Rows are points. Each copy is the shape, with its points in the same order, stretched, turned, moved and blurred by noise. Is it also mirrored, or only turned?

Shape (7 x 2):
-0.016, -0.018
-0.009, -0.010
-0.005, -0.028
0.045, 0.024
-0.033, 0.060
-0.011, 0.000
-0.012, -0.011
Copy 1, 7 rows:
-0.027, 0.015
-0.021, 0.008
-0.044, 0.001
0.007, -0.033
0.074, 0.052
-0.005, 0.012
-0.018, 0.013
Copy 1 is: only turned
Copy 2:
-0.023, 0.010
-0.021, 0.010
-0.034, 0.017
0.017, 0.029
0.012, -0.036
-0.021, 0.005
-0.020, 0.001
Copy 2 is: mirrored
Copy 3 (7 x 2):
0.007, -0.036
0.002, -0.031
0.021, -0.044
0.035, 0.052
-0.069, 0.038
-0.005, -0.015
0.001, -0.026
Copy 3 is: only turned

Shape:
-0.012, -0.003, 0.019
-0.046, -0.007, -0.026
-0.037, 0.012, -0.036
0.038, 0.012, 0.019
-0.010, -0.015, -0.021
0.039, 0.037, 0.015
0.056, 0.016, 0.013
Copy 1 (7 x 3):
0.003, -0.018, -0.025
0.042, 0.023, -0.063
0.036, 0.046, -0.029
-0.007, -0.033, 0.035
0.033, 0.001, -0.024
-0.012, -0.018, 0.065
0.001, -0.035, 0.056
Copy 1 is: only turned
Copy 2 (7 x 3):
0.008, 0.015, 0.009
-0.042, 0.028, -0.020
-0.034, 0.017, -0.051
0.026, -0.038, 0.012
-0.029, -0.001, -0.008
0.043, -0.035, -0.009
0.030, -0.047, 0.009
Copy 2 is: only turned
Copy 3 (7 x 3):
-0.024, -0.003, 0.002
-0.017, 0.033, -0.019
0.000, 0.023, -0.037
0.000, -0.029, 0.012
-0.002, 0.023, 0.002
0.003, -0.047, -0.010
0.014, -0.034, 0.015
Copy 3 is: mirrored
Copy 4, 7 rows:
0.010, 0.018, -0.014
-0.058, 0.017, -0.006
-0.064, 0.001, 0.001
0.029, -0.011, -0.030
-0.029, -0.009, -0.038
0.021, -0.020, 0.000
0.031, -0.027, -0.039
Copy 4 is: mirrored

Shape:
0.009, 0.004, 0.014, 0.016
0.002, 0.001, -0.009, 0.013
-0.022, -0.051, -0.004, -0.026
-0.025, -0.020, 0.002, -0.018
0.042, 0.013, 0.042, 0.020
0.005, -0.012, -0.007, -0.047
-0.062, -0.040, -0.051, -0.017
0.036, -0.014, 0.013, 0.007
0.010, -0.035, -0.019, -0.029
Copy 1, 9 rows:
0.011, 0.005, -0.017, 0.006
0.008, -0.014, 0.002, -0.007
0.037, 0.027, 0.036, -0.009
0.026, 0.015, 0.023, 0.012
-0.005, 0.025, -0.055, 0.012
-0.033, 0.032, 0.019, -0.001
0.045, -0.029, 0.078, -0.019
-0.009, 0.026, -0.027, -0.019
-0.016, 0.024, 0.021, -0.030
Copy 1 is: only turned
Copy 2 (9 x 4):
0.008, -0.003, 0.020, 0.013
-0.004, -0.014, -0.002, 0.014
-0.034, 0.030, -0.010, 0.036
-0.001, 0.025, -0.021, 0.020
-0.001, 0.010, 0.062, 0.000
-0.034, 0.029, -0.002, -0.008
-0.011, 0.000, -0.073, 0.042
-0.033, 0.007, 0.047, 0.009
-0.055, 0.020, 0.004, 0.010
Copy 2 is: only turned
Copy 3, 9 rows:
0.011, -0.003, -0.012, 0.022
-0.009, 0.011, -0.007, -0.005
0.015, -0.018, 0.059, -0.036
0.000, -0.018, 0.049, -0.010
0.034, -0.020, -0.047, 0.058
-0.023, -0.049, 0.022, -0.011
-0.034, 0.021, 0.082, -0.078
0.025, -0.013, -0.033, 0.013
-0.009, -0.022, 0.012, -0.037
Copy 3 is: mirrored
Copy 4:
0.003, 0.007, -0.022, 0.035
-0.010, 0.010, -0.028, 0.017
-0.063, -0.013, 0.017, -0.010
-0.036, -0.002, 0.019, -0.002
0.018, -0.008, -0.030, 0.056
-0.017, -0.025, 0.016, -0.026
-0.071, 0.024, 0.006, -0.032
-0.009, -0.022, -0.032, 0.024
-0.035, -0.024, -0.013, -0.026
Copy 4 is: only turned

Shape, 11 rows:
-0.020, 0.037, 0.022, 0.009, 0.002, -0.026
0.015, 0.006, 0.011, 0.014, 0.013, -0.013
0.013, 0.016, 0.031, -0.011, 0.054, -0.040
0.025, 0.021, 0.041, 0.022, 0.020, -0.006
0.034, -0.014, 0.021, 0.028, 0.000, 0.021
0.019, -0.015, 0.007, 0.002, -0.018, -0.019
-0.043, -0.048, 0.022, -0.032, 0.003, -0.008
-0.003, 0.029, 0.045, 0.041, -0.012, -0.003
0.000, -0.002, -0.005, -0.014, 0.019, 0.004
-0.007, 0.021, 0.018, 0.002, -0.018, 0.002
0.001, -0.009, 0.016, -0.097, 0.022, -0.034
Copy 1:
-0.059, 0.029, -0.017, -0.019, -0.030, -0.012
-0.034, 0.001, 0.004, -0.011, 0.014, -0.004
-0.066, -0.016, 0.006, -0.048, -0.008, -0.050
-0.043, 0.024, 0.035, -0.017, 0.020, -0.018
0.007, 0.010, 0.044, 0.006, 0.041, 0.005
0.011, 0.007, -0.019, -0.022, 0.032, -0.001
0.033, -0.004, -0.012, -0.062, -0.079, -0.019
-0.046, 0.054, 0.020, -0.015, 0.000, 0.013
-0.011, -0.022, 0.008, 0.006, -0.019, -0.026
-0.013, 0.034, -0.007, 0.001, -0.018, -0.011
0.023, -0.022, -0.051, -0.049, -0.044, -0.108
Copy 1 is: mirrored
Copy 2, 11 rows:
0.023, -0.022, 0.001, 0.027, 0.039, 0.020
0.003, -0.001, 0.003, -0.005, -0.008, 0.018
-0.010, -0.020, -0.032, 0.012, -0.039, 0.044
0.011, -0.015, 0.028, 0.010, -0.024, 0.035
-0.008, 0.008, 0.039, -0.016, -0.034, 0.003
-0.006, 0.035, 0.003, -0.008, -0.004, 0.000
-0.082, -0.002, -0.032, 0.023, -0.021, -0.041
0.022, -0.017, 0.050, 0.026, 0.028, 0.029
-0.009, -0.017, -0.021, -0.008, -0.020, -0.018
0.021, -0.009, 0.019, 0.017, 0.021, -0.012
-0.027, 0.009, -0.068, 0.025, -0.063, -0.034
Copy 2 is: only turned

Shape:
0.008, 0.014, 0.003, 0.000, -0.008, -0.010, 0.006, -0.016
0.020, -0.028, 0.012, 0.012, -0.031, 0.007, 0.018, -0.053
-0.023, -0.017, -0.024, -0.007, -0.028, 0.009, 0.029, 0.018
0.036, -0.008, -0.028, 0.020, 0.057, -0.005, -0.029, 0.000
0.022, 0.010, 0.019, 0.018, 0.002, -0.013, 0.051, -0.069
-0.085, -0.021, -0.064, 0.016, -0.039, -0.019, -0.009, -0.034
-0.024, 0.026, -0.008, -0.051, -0.029, -0.046, -0.002, 0.011
-0.014, -0.018, 0.009, -0.030, 0.081, 0.006, 0.008, -0.004
-0.023, 0.027, 0.003, -0.012, -0.017, 0.004, -0.023, 0.010
0.035, -0.011, 0.016, 0.033, 0.021, -0.008, -0.003, 0.019
-0.013, 0.020, -0.045, -0.004, 0.009, 0.006, -0.024, -0.006
0.029, -0.023, 0.005, 0.005, -0.042, 0.011, 0.001, 0.011
Copy 1 (12 x 8):
-0.011, 0.016, 0.017, -0.014, 0.007, 0.001, 0.000, -0.021
-0.023, 0.026, 0.043, -0.037, 0.026, 0.027, -0.007, 0.028
0.010, -0.031, 0.008, -0.014, 0.030, 0.020, -0.024, -0.010
-0.047, 0.017, 0.008, 0.024, -0.007, 0.000, 0.063, -0.010
-0.013, 0.018, 0.064, -0.056, 0.007, 0.009, 0.023, -0.004
-0.060, -0.018, 0.016, -0.032, 0.093, -0.029, -0.054, -0.018
0.030, 0.016, -0.009, 0.014, 0.056, -0.014, -0.035, -0.059
0.020, -0.020, 0.048, 0.033, 0.016, -0.019, 0.046, -0.007
-0.001, 0.015, -0.013, 0.007, 0.004, -0.023, -0.038, -0.028
-0.006, 0.019, -0.007, -0.021, -0.023, -0.001, 0.052, 0.008
-0.045, 0.004, 0.001, 0.019, 0.013, -0.010, -0.017, -0.033
-0.004, 0.017, -0.003, -0.015, 0.000, 0.037, -0.010, 0.019
Copy 1 is: mirrored
Copy 2, 12 rows:
0.023, -0.012, 0.005, -0.012, 0.000, -0.007, 0.004, 0.018
0.005, -0.045, -0.010, 0.048, 0.002, -0.008, 0.046, 0.032
0.021, 0.022, -0.014, 0.037, 0.025, 0.014, -0.022, 0.023
0.027, 0.042, 0.018, 0.016, -0.037, 0.002, 0.018, -0.079
0.018, -0.063, 0.016, 0.009, 0.002, 0.024, 0.048, 0.062
0.096, 0.024, -0.075, 0.039, -0.004, -0.007, -0.011, 0.047
0.057, -0.004, -0.010, -0.048, 0.048, -0.021, -0.037, 0.014
0.015, 0.008, -0.002, -0.004, -0.011, 0.049, -0.014, -0.060
0.008, 0.014, -0.022, -0.031, -0.011, -0.026, -0.024, 0.004
-0.021, 0.017, 0.018, -0.008, 0.001, -0.008, 0.053, -0.036
0.058, 0.022, -0.003, 0.007, -0.033, -0.005, -0.044, -0.021
-0.011, 0.005, 0.002, 0.040, 0.022, -0.028, 0.015, -0.009
Copy 2 is: only turned
Copy 3 (12 x 8):
-0.007, -0.001, 0.007, -0.034, -0.015, 0.021, 0.019, 0.000
-0.017, -0.021, 0.035, -0.041, -0.008, 0.037, -0.012, -0.016
-0.014, 0.027, 0.011, 0.034, 0.018, -0.001, -0.009, -0.003
-0.028, -0.030, -0.003, -0.025, 0.003, -0.049, -0.007, 0.020
-0.050, -0.025, 0.030, -0.068, -0.050, 0.023, 0.027, -0.026
-0.019, -0.004, -0.060, 0.018, 0.041, 0.066, -0.014, -0.015
0.021, 0.033, -0.024, -0.003, -0.002, 0.058, 0.017, 0.037
-0.011, 0.001, -0.037, 0.014, -0.035, -0.035, -0.041, 0.019
0.029, 0.030, -0.028, -0.015, 0.001, 0.026, 0.009, -0.002
-0.001, -0.041, 0.048, -0.006, -0.016, -0.024, 0.016, 0.014
-0.021, 0.026, -0.051, -0.026, 0.018, -0.012, -0.002, -0.004
0.010, 0.001, 0.054, -0.004, 0.018, 0.014, -0.005, 0.008
Copy 3 is: only turned
